Rows are points. The window is the flat piece filled in between its corners: a triangle in 3 columns, a solid with four corners in 4, and so on. A path goes straight from each point to the next, and from the last back to the first. After which points does the path pass through the window?

Window (4 x 4)
[[-68,2,43,2],
[78,-42,-20,-25],
[13,68,-64,1],
[-25,-10,-42,1]]
Path:
(1): [-63,9,27,-39]
(2): [-48,-6,29,42]
(3): [16,38,-41,41]
(4): [-12,57,-76,-61]
(5): [-37,-4,-19,-28]
(6): [-23,-8,-12,70]
(7): [-10,22,-11,34]
(8): [-19,26,-14,-29]
Through the window after points: 1, 3, 5, 7

Window (8 x 8)
[[-60,22,9,-4,-54,-4,-18,-41],
[-5,-38,-14,-11,-80,6,5,-14],
[44,47,14,45,15,-82,41,28],
[56,27,33,-54,71,-12,74,-7],
[-63,-74,7,25,-43,-4,-73,0],
[79,57,17,-4,27,35,23,-28],
[62,41,87,0,23,20,84,-11],
[-68,-48,-36,47,-16,15,11,-1]]
Path:
(1): [10,-14,-4,32,19,-32,68,-84]
(2): [-3,60,19,-28,-8,45,31,54]
(3): [-31,45,20,-1,-6,6,-10,55]
(4): [-7,-1,24,22,8,-22,14,-54]
(5): [55,8,49,-7,30,-35,37,-72]
(6): [42,37,36,-26,1,5,33,30]
(7): [26,54,12,-49,30,11,47,57]
(8): [53,-10,36,-12,47,-30,59,-66]
(9): [28,-33,10,17,-9,-12,22,-36]
(10): [-10,15,-1,-20,-20,0,9,74]
(11): [16,39,29,-18,15,-1,41,57]
(12): [43,11,22,16,16,-33,46,-36]
Through the window after points: 7, 11

Window (9 x 9)
[[-37,18,-6,-24,22,-31,21,35,0],
[14,6,-20,63,-11,-15,28,-7,13],
[22,-35,-29,-28,13,-7,13,24,-1],
[77,-11,29,5,-10,-30,-9,31,4],
[36,62,-11,43,-9,47,20,-11,6],
[-95,-26,25,-54,25,18,-5,9,18],
[-59,0,-11,-37,29,-15,-31,-17,-9],
[23,49,2,73,56,38,33,-26,5],
[-73,2,-3,-6,40,35,-41,38,0]]
Path:
(1): [-4,7,-19,1,16,-4,2,13,21]
(2): [-15,-2,-2,8,10,8,13,16,-21]
(3): [-39,9,1,8,20,30,3,9,-21]
(4): [-36,16,-14,-4,26,16,-8,5,32]
(5): [22,33,-34,9,24,1,-20,1,58]
(6): [6,17,1,29,8,7,9,4,-38]
(7): [-13,-15,12,11,20,14,9,19,-51]
(8): [-8,1,-20,-11,28,-9,-14,13,47]
(9): [-3,22,-9,13,32,19,1,4,40]
(10): [-24,18,12,14,-6,35,20,-1,-57]
(11): [-7,0,12,5,-3,0,34,-3,-54]
(12): [5,24,-13,-8,24,-17,-4,14,59]
Through the window after points: 1, 9
